Each row of a before or after table is a point. The points were changed in one or more steps. Then noise was added and the rows were shuffled. The steps act on columns, c1 being the first. Write out the steps. A step turns or swaps two columns, mirrors them in a line or flattens them onto one, adds a multiple of one to another, or multiplies or shifts one. Angles are multiples of 10 degrees, from the lower column toward the higher: turns from -170 to 170, lines from 10 to 170 but not 90. Use the fewest steps. Two steps may share a column if one is a turn and the other turns, adds or multiplies; they go together, in the order done. Otherwise the lowest column goes first.

Before (8 x 3):
[[-1.6 -1.7 -2.2]
 [ 2.9  4.0  3.7]
 [ 2.3 -1.8  2.3]
 [-1.9  0.4 -1.2]
 [-1.7 -0.4 -1.7]
 [ 0.1  2.0 -2.6]
 [-0.2  2.3  0.2]
 [ 0.6  3.2  1.9]]
After:
[[-4.9 -0.8 -0.6]
 [-0.5  1.0 -2.1]
 [ 1.4  3.0 -2.5]
 [ 7.5  4.7 -2.5]
 [-4.3 -1.6 -0.5]
 [-4.1 -2.7  0.8]
 [ 5.9  1.6  2.5]
 [ 0.3 -1.8 -2.7]]
Steps: multiply c1 by 2.5; turn c2 and c3 by -70 degrees

Before:
[[ 3.4 -1.6 -5.2 -2.3]
 [ 0.5 -0.6  3.1 -0.3]
 [ 1.1 -3.4 -3.0 -0.2]
 [ 1.4 -0.4 -0.2  0.9]
 [ 2.2  1.6 -1.5 -1.6]
 [ 1.8 -2.5 -2.0  0.9]
 [ 2.9 -2.3  4.7 -0.2]
 [ 0.4 -5.0 -2.0  1.9]
 [-1.8 -0.4 -6.1 -2.6]
 [ 3.2 -2.8  5.4 -1.4]]
After:
[[ 2.5 -2.9 -0.3  4.7]
 [ 1.1 -0.7  0.8 -0.1]
 [ 2.6  1.1 -1.6 -1.6]
 [-1.7  0.0 -2.6 -6.2]
 [ 0.5 -3.6 -0.3 -2.9]
 [ 3.2 -1.8 -2.3 -5.5]
 [-0.6 -5.1  1.8 -1.9]
 [ 2.9 -3.1 -1.5  5.4]
 [ 0.5 -0.6 -0.3  2.9]
 [ 1.3 -2.8  1.0 -2.0]]
Steps: turn c1 and c2 by -10 degrees; swap c3 and c4

Before, 11 rows:
[[ 2.6 -2.6  1.0  1.3  1.7 -2.4  0.6 -2.0]
 [ 2.8  1.3 -2.5  0.4  2.3  2.0  2.3  0.7]
 [ 0.9 -0.3  3.1 -2.2  3.4  1.6 -1.0  0.1]
 [ 0.0 -4.6 -2.0 -1.0 -2.9  2.7  0.5  2.1]
 [ 2.3  5.0  0.9  0.6 -0.2 -2.2  1.0 -4.2]
 [ 0.5 -0.1 -0.3  3.5 -2.4 -3.9  1.7 -1.1]
 [-2.8  2.7 -1.2  2.6 -3.2 -1.2 -2.1 -0.8]
 [ 0.4 -1.7  1.3  3.4 -0.5  2.4 -1.1  1.1]
 [ 3.1  2.8  1.7  1.5  0.3 -4.0 -0.5  1.7]
 [-1.8  1.5  2.4  1.9 -0.5 -2.4  0.4  1.0]
 [-2.2  2.1 -0.6  2.2  1.6  0.3 -3.6 -3.8]]
After, 11 rows:
[[ -3.6  -3.4  -0.7   2.8   0.6   0.1  -3.6  -2.9]
 [  0.6  -0.9  -0.6   1.7  -9.7  -3.8   1.8   0.1]
 [  1.3   0.1   3.1  -0.2   9.9   1.6  -1.1   0.5]
 [ -4.6  -0.2  -0.8   0.7 -10.1  -1.4  -2.0  -2.9]
 [ -0.1   1.2  -1.8  -2.4  -5.4   2.8   0.5   5.0]
 [  3.7  -3.0   0.5   0.5  -1.1  -2.3   1.2  -5.5]
 [  0.7   0.8   1.7   2.6  -5.5   2.6  -1.1   2.0]
 [  4.3  -2.5   0.9   2.2   1.9  -2.5   0.2   2.3]
 [ -2.7   1.6   2.3   1.7  -3.4  -2.4   0.2  -1.0]
 [  4.9   2.0   1.8   1.4  -1.1  -4.2  -0.6  -2.7]
 [  4.4   0.9  -2.6   1.4   4.6   2.0   2.3  -1.1]]
Steps: multiply c1 by 1.6; turn c2 and c8 by -80 degrees; turn c4 and c5 by -30 degrees; multiply c5 by 2.5

Before (9 x 9):
[[-1.6 -0.1 -1.0  1.4  2.6  3.2 -0.4 -1.4 -3.4]
 [ 2.2 -0.5 -3.5  0.8 -3.3 -4.6  4.1 -2.5 -0.7]
 [ 0.0  1.6 -0.6  2.9 -0.2  5.2 -1.3 -1.9  0.6]
 [-0.3  3.1 -3.7  4.1  0.2  2.2 -1.5  1.3 -2.6]
 [ 6.8 -3.8  3.2 -1.3 -2.9  0.0  0.4  3.8 -1.0]
 [ 7.1 -3.1  1.5  0.7  1.3 -2.1 -0.1  2.2  1.5]
 [ 5.6 -6.9  3.4  2.8 -2.6 -2.9  0.0  2.5  0.3]
 [ 0.0  0.1 -3.6  0.5 -0.5  1.6 -4.2 -1.2 -1.2]
 [-0.8  3.7  0.6  1.6 -0.1 -0.2 -3.1 -1.0 -1.7]]
After (9 x 9):
[[-1.3  3.6  0.7 -1.8 -0.2 -0.4 -2.3  0.4  1.8]
 [-1.4 -0.6 -3.5 -0.6 -3.4 -4.5  3.0 -2.8  1.0]
 [-1.8  1.6 -1.1  0.7 -0.4  5.3 -0.8 -0.6  2.9]
 [ 4.5 -3.4  1.7  1.6  1.2 -2.1  0.0 -6.0  0.8]
 [-0.8  0.1 -3.6 -1.3 -0.3  1.6 -2.7 -0.2  0.8]
 [ 5.9 -3.8  2.9 -1.1 -2.8 -0.1  0.3 -4.9 -0.9]
 [-1.9  0.0 -1.0 -3.4  2.5  3.2 -0.3  1.0  1.3]
 [ 1.1  3.3 -3.6 -2.7 -0.1  2.2 -1.1  0.9  4.0]
 [ 4.5 -6.8  3.6  0.3 -2.9 -2.9 -0.3 -3.9  2.7]]
Steps: turn c1 and c8 by -70 degrees; swap c4 and c9; multiply c7 by 0.7

Before (8 x 12):
[[-3.8 -2.0 -2.1 -3.4 -1.9 -1.3 -5.7 -2.5  1.6  2.0 -0.6 -0.1]
 [-2.3  0.6  1.2  0.5 -2.7 -0.8 -1.2  1.4  2.9  3.6  1.4  0.1]
 [-0.3 -2.5 -4.0  1.7 -0.4 -2.0  3.1 -5.8 -4.3 -3.9 -5.9  8.1]
 [ 1.0  4.1  1.6 -1.4 -5.3  0.5  4.2  0.2 -2.1 -4.5  3.4 -0.3]
 [-0.8  1.5 -0.4  0.0  0.7  0.5 -2.9  0.0  3.5 -1.8 -3.7 -1.2]
 [ 1.1 -1.6  1.2 -2.4 -3.6 -0.7  1.1 -0.3  3.3  1.2  2.8  0.8]
 [ 1.0  0.5 -0.7 -0.8 -2.5  2.2  3.3  0.9 -2.8 -2.8  2.5 -2.2]
 [-5.8 -1.5 -2.6 -0.8 -1.7 -1.5 -0.3 -4.0  4.9  1.4 -2.3  1.2]]
After, 8 rows:
[[-0.5  1.6 -0.6 -0.1  0.7 -0.5 -2.8  0.0  3.5 -3.4 -2.1 -0.9]
 [ 0.9 -1.6  1.3 -2.2 -3.8  0.8  1.1 -0.1  3.4  2.6  2.0  0.7]
 [-3.8 -2.0 -2.0 -3.4 -1.7  1.2 -5.6  1.9  1.5  1.3 -1.5  0.2]
 [-2.4  0.8  1.0  0.7 -2.8  0.3 -1.1 -1.4  3.1  3.7 -0.5 -0.1]
 [ 1.1  0.5 -0.7 -0.8 -2.7 -2.5  3.2 -0.5 -2.9 -1.3  3.4 -1.6]
 [ 0.9  4.0  1.6 -1.6 -5.5 -0.7  4.2  0.0 -2.0 -2.0  5.1 -0.1]
 [-5.6 -1.5 -2.6 -0.7 -1.7  2.3 -0.6  3.6  4.8  0.3 -2.6  0.9]
 [-0.4 -2.6 -3.8  1.6 -0.6  2.8  2.9  5.4 -4.2 -6.1 -3.1  6.0]]
Steps: turn c6 and c8 by 170 degrees; turn c10 and c11 by -30 degrees; multiply c12 by 0.7

Before, 10 rows:
[[ 3.2  0.3 -3.8 -3.0 -3.4 -0.6 -3.8  1.1  0.4  0.6 -1.1  1.5 -2.0 -1.9]
 [ 0.1  2.4 -1.2 -3.9  0.1  0.9 -0.5  2.7  1.5  2.8  2.7 -0.1  1.5 -3.0]
 [-0.6  1.5 -1.6 -4.7 -0.6  1.8  1.0  1.6 -0.6 -0.7  3.4 -1.7 -2.5 -2.9]
 [ 0.4  0.9 -0.6 -1.3 -5.5  1.7 -2.8 -1.0 -1.9  0.4 -1.1  1.4  0.6 -3.0]
 [-0.8 -4.5  4.1  0.7  0.0 -2.5 -2.1 -1.0  1.7 -4.7 -0.2  3.1  3.6 -1.9]
 [ 2.5  3.6  0.2 -0.5 -2.7 -0.6 -3.2  0.5  1.4  0.6 -0.2 -0.1 -2.2  0.6]
 [-2.7 -5.2  2.7  0.2  1.8  2.0 -0.7 -1.5  4.9 -3.7  3.2  3.9  3.6  1.3]
 [ 1.3 -1.0 -1.2 -0.8  1.0  1.9 -2.2  0.2  1.9  0.1  2.8 -3.3  1.0 -1.6]
 [-0.2  1.9 -3.0 -0.8 -1.7  1.1 -0.1  1.5  0.7  0.1 -2.7 -0.4 -0.7 -2.4]
 [-3.6 -2.9  2.3  0.2  2.8 -1.2 -6.3 -3.0  3.2 -2.8  0.1  2.5  2.1  0.9]]
After (10 x 14):
[[  1.4  -2.3  -1.6   0.4   1.2   1.9  -2.2  -0.6   1.8   0.1   2.7  -3.3
    0.9  -1.7]
 [  0.5   2.2  -0.9   1.8  -5.5   1.6  -2.7   0.3  -2.0   0.4  -1.3   1.4
    0.4  -3.2]
 [ -0.6   3.6  -2.0   3.3  -0.5   2.0   1.2  -3.9  -0.8  -0.9   3.6  -1.7
   -2.3  -3.0]
 [  3.2   0.7  -5.0   2.2  -3.4  -0.7  -3.6  -2.4   0.4   0.6  -1.1   1.4
   -2.0  -1.9]
 [  2.3   8.9   0.2   0.1  -2.9  -0.6  -3.2  -0.8   1.2   0.6   0.0  -0.1
   -2.2   0.6]
 [ -2.9 -13.0   3.6   0.4   1.8   2.1  -0.8   1.6   5.0  -3.9   3.4   3.9
    3.8   1.2]
 [ -0.9 -11.3   5.5   0.0   0.1  -2.6  -2.0   1.3   1.6  -4.8  -0.3   3.0
    3.6  -1.9]
 [ -0.2   4.9  -3.7   0.1  -1.6   1.2  -0.3  -1.8   0.7   0.0  -2.8  -0.4
   -0.6  -2.2]
 [ -3.4  -7.3   3.0   1.1   2.6  -1.3  -6.4   2.7   3.4  -2.7   0.3   2.4
    2.3   0.8]
 [  0.3   5.9  -1.4   2.2   0.2   0.8  -0.5  -4.2   1.5   2.6   2.7  -0.2
    1.5  -2.9]]
Steps: multiply c2 by 2.5; multiply c3 by 1.3; turn c4 and c8 by 150 degrees

Before, 8 rows:
[[-1.5 -1.8 -7.2  0.3 -1.1  1.7 -4.7 -3.0 -2.8 -2.2  1.0  3.9  2.5  0.3
  -2.6  1.2 -3.4 -0.9]
 [-5.8  3.5 -0.8  2.9  1.0  1.0  2.7 -2.6  4.4  5.4 -0.1  2.1 -1.8  1.2
   2.5 -1.2 -0.6  3.3]
 [ 3.5  1.7 -0.6 -2.7 -1.0 -2.4 -0.7 -5.0 -3.3 -4.3  0.2  1.6  0.3 -0.4
  -3.8  1.9 -4.4 -1.1]
 [ 2.1 -4.1 -2.3 -4.5 -1.6 -0.7  1.1 -2.2  1.2  1.6  1.5 -2.6 -2.6  4.3
  -0.8  0.0  3.4  1.1]
 [-1.2  3.4 -0.3 -0.7 -0.5 -1.9 -2.4 -4.1  3.0 -2.3 -0.8  1.0  3.6 -2.6
   0.5 -4.3  3.3  0.5]
 [-2.0  0.1  3.8 -2.4  2.3 -3.2 -0.9 -0.4 -1.8 -1.4  1.5  1.7  4.0  3.2
  -4.1  3.1  0.2  2.9]
 [-0.9  0.8  1.3 -2.4  2.2 -1.2 -2.1 -0.8  4.5 -3.0 -0.9 -1.0  1.3 -3.5
   4.2 -0.7  2.1 -0.6]
 [ 2.3  4.9  1.1 -2.8  1.5 -2.8 -3.7  2.6  1.3 -3.5  1.0 -1.3 -0.8  2.6
  -0.3  0.5 -1.7 -1.6]]
After, 8 rows:
[[-4.0  3.5 -1.0  1.1 -2.4 -0.5  2.6 -2.6  4.3  3.5 -0.2 -3.6 -1.9  1.4
   3.9 -4.2 -0.6  3.2]
 [ 0.8 -3.9 -2.6 -0.9  0.4  1.0  1.1 -2.0  1.2  1.6  1.5  4.8 -2.5  4.2
  -1.1 -0.7  3.9  1.0]
 [-0.8  0.2  3.4  0.2 -0.1 -3.2 -0.8 -0.1 -1.6  1.3  1.8  2.3  4.0  3.4
  -6.3  5.3  0.2  3.1]
 [ 2.3  1.9 -0.7  0.6  1.3 -2.9 -0.6 -5.1 -3.2 -2.7  0.1  2.7  0.1 -0.5
  -5.8  4.5 -4.5 -0.8]
 [-1.7 -1.7 -7.4  3.8 -0.9 -1.3 -4.5 -2.6 -2.8 -1.2  1.0 -1.5  2.5  0.1
  -4.2  3.0 -3.3 -1.0]
 [ 0.4  0.9  1.3 -0.5  0.2 -0.6 -1.8 -0.8  4.7 -3.4 -0.9  2.9  1.0 -3.6
   6.5  0.2  2.3 -0.6]
 [-1.2  3.3 -0.3 -0.2 -0.6 -2.0 -2.6 -4.3  3.0 -5.2 -1.0  0.9  3.6 -2.5
   0.8 -4.8  3.5  0.7]
 [ 2.4  5.0  1.0 -1.9  1.2 -1.6 -3.5  2.4  1.3 -2.6  1.1  3.6 -0.6  2.3
  -0.5  2.5 -1.6 -1.4]]
Steps: flatten c1 and c5 onto the line at 30 degrees; turn c6 and c12 by 40 degrees; turn c4 and c12 by -110 degrees; multiply c16 by 1.6; turn c10 and c16 by -30 degrees; multiply c15 by 1.6

Before, 9 rows:
[[-2.2  1.1 -4.3 -1.7 -5.5  1.5  6.2  0.7  4.8 -1.2 -2.7  0.1 -0.4 -5.8
   1.1 -1.3 -0.9 -1.5  1.1  0.1  1.8  1.2  1.2  5.0]
 [ 0.6 -3.0  2.9  2.1  3.7  2.7 -3.8 -2.8  0.7  0.6 -6.2 -0.4 -0.6  3.6
  -0.2 -2.2 -3.2 -1.0  2.2 -0.3 -1.1 -2.3  3.5 -0.8]
 [ 0.7 -1.8 -0.3  1.6  0.9  2.8 -4.2 -1.4  2.5  0.1 -6.1  3.6 -4.4  4.0
   2.0 -1.7 -4.0  2.7 -1.6  0.3  0.7 -2.0  3.7 -1.7]
 [-4.0  1.5  2.1 -1.0 -0.6 -1.1 -0.2 -3.9 -0.6 -0.9 -0.6  1.1  0.2 -1.6
   4.8  4.7  0.1  0.9  2.0  1.5  6.8  2.0  0.8 -1.7]
 [ 2.5 -1.3 -2.1  4.3  4.0  3.2 -4.6 -2.6 -1.5 -1.2 -5.3  1.2 -2.3  2.6
   1.4 -1.3 -2.5 -0.3 -1.7 -1.2 -1.9 -3.2  0.8  0.5]
 [-3.5  2.0 -2.4 -1.4 -3.3  3.1  2.5  1.9  3.0 -2.7  0.4  0.1 -0.5 -4.1
  -3.4 -3.5 -0.4 -1.8 -0.7 -1.3  2.6  0.5  0.8  1.3]
 [-0.6 -1.0  1.4 -0.2  1.0 -4.1 -1.5  0.5 -1.3  0.3  3.6 -1.9  0.9 -1.3
   3.7  4.2  2.2  1.0  5.0  0.5  5.5  6.9  2.5 -0.7]
 [-4.3  2.7 -3.6 -1.5 -4.5 -0.1  4.6  0.7  3.7 -2.3 -1.3  2.5  1.2 -0.7
  -0.4 -2.7  2.1 -3.1  0.3 -1.9  0.1  2.4  1.7  4.9]
 [-2.4 -1.3 -0.3 -0.2 -1.8 -0.8  0.3 -1.3 -0.8 -0.5  1.3 -1.0  0.9  2.4
   0.8  5.6 -1.3  2.5  4.1  0.2  7.2  3.0 -1.6 -0.7]]
After (9 x 24):
[[-4.2  2.8 -3.6 -1.5 -4.6 -0.1  3.9  0.1  3.6 -2.2  1.1  2.4  1.3 -0.7
   2.6 -2.8  2.1 -3.2  0.4 -1.7  0.0  2.4  1.8  5.0]
 [-2.4  1.1 -4.4 -1.6 -6.0  1.5  4.1  0.0  4.9 -1.2  0.4  0.1 -0.6 -5.8
   4.8 -1.3 -0.9 -1.4  1.2  0.1  1.8  1.2  1.2  5.1]
 [-2.3 -1.3  0.1 -0.1 -0.9 -0.8 -0.3 -1.2 -0.8 -0.4  1.8 -1.0  0.8  2.3
   0.9  5.6 -1.2  2.4  4.2  0.2  7.1  3.0 -1.6 -0.9]
 [-0.7 -0.8  1.4 -0.1  2.7 -4.2 -3.5  0.7 -1.3  0.2  2.6 -1.8  1.0 -1.3
   2.0  4.1  2.2  1.1  4.9  0.5  5.5  6.8  2.6 -0.8]
 [-3.5  2.0 -2.8 -1.3 -2.7  3.0  4.0  1.4  2.8 -2.4  1.8  0.2 -0.5 -4.1
  -1.0 -3.4 -0.5 -1.9 -0.8 -1.3  2.7  0.6  0.8  1.2]
 [ 2.5 -1.4 -1.4  4.3  0.7  3.2 -4.3 -2.9 -1.4 -1.1 -6.6  1.1 -2.2  2.6
  -2.0 -1.5 -2.4 -0.2 -1.8 -1.3 -1.9 -3.3  0.6  0.4]
 [-3.7  1.4  2.8 -1.0 -0.7 -1.4 -3.3 -3.4 -0.7 -0.9 -0.4  1.2  0.1 -1.6
   3.4  4.8  0.1  1.0  2.1  1.5  6.8  2.0  0.6 -1.8]
 [ 0.7 -3.0  3.4  2.1  0.2  2.8 -2.7 -2.2  0.7  0.5 -7.2 -0.5 -0.5  3.5
  -2.7 -2.4 -3.1 -1.3  2.1 -0.4 -0.9 -2.2  3.5 -0.7]
 [ 0.8 -1.9  0.0  1.7 -2.2  2.9 -4.5 -1.5  2.4  0.0 -5.9  3.4 -4.5  4.1
  -1.2 -1.7 -4.1  2.7 -1.7  0.3  0.7 -2.1  3.8 -1.7]]
Steps: turn c3 and c8 by 10 degrees; turn c5 and c11 by -30 degrees; turn c7 and c15 by 40 degrees
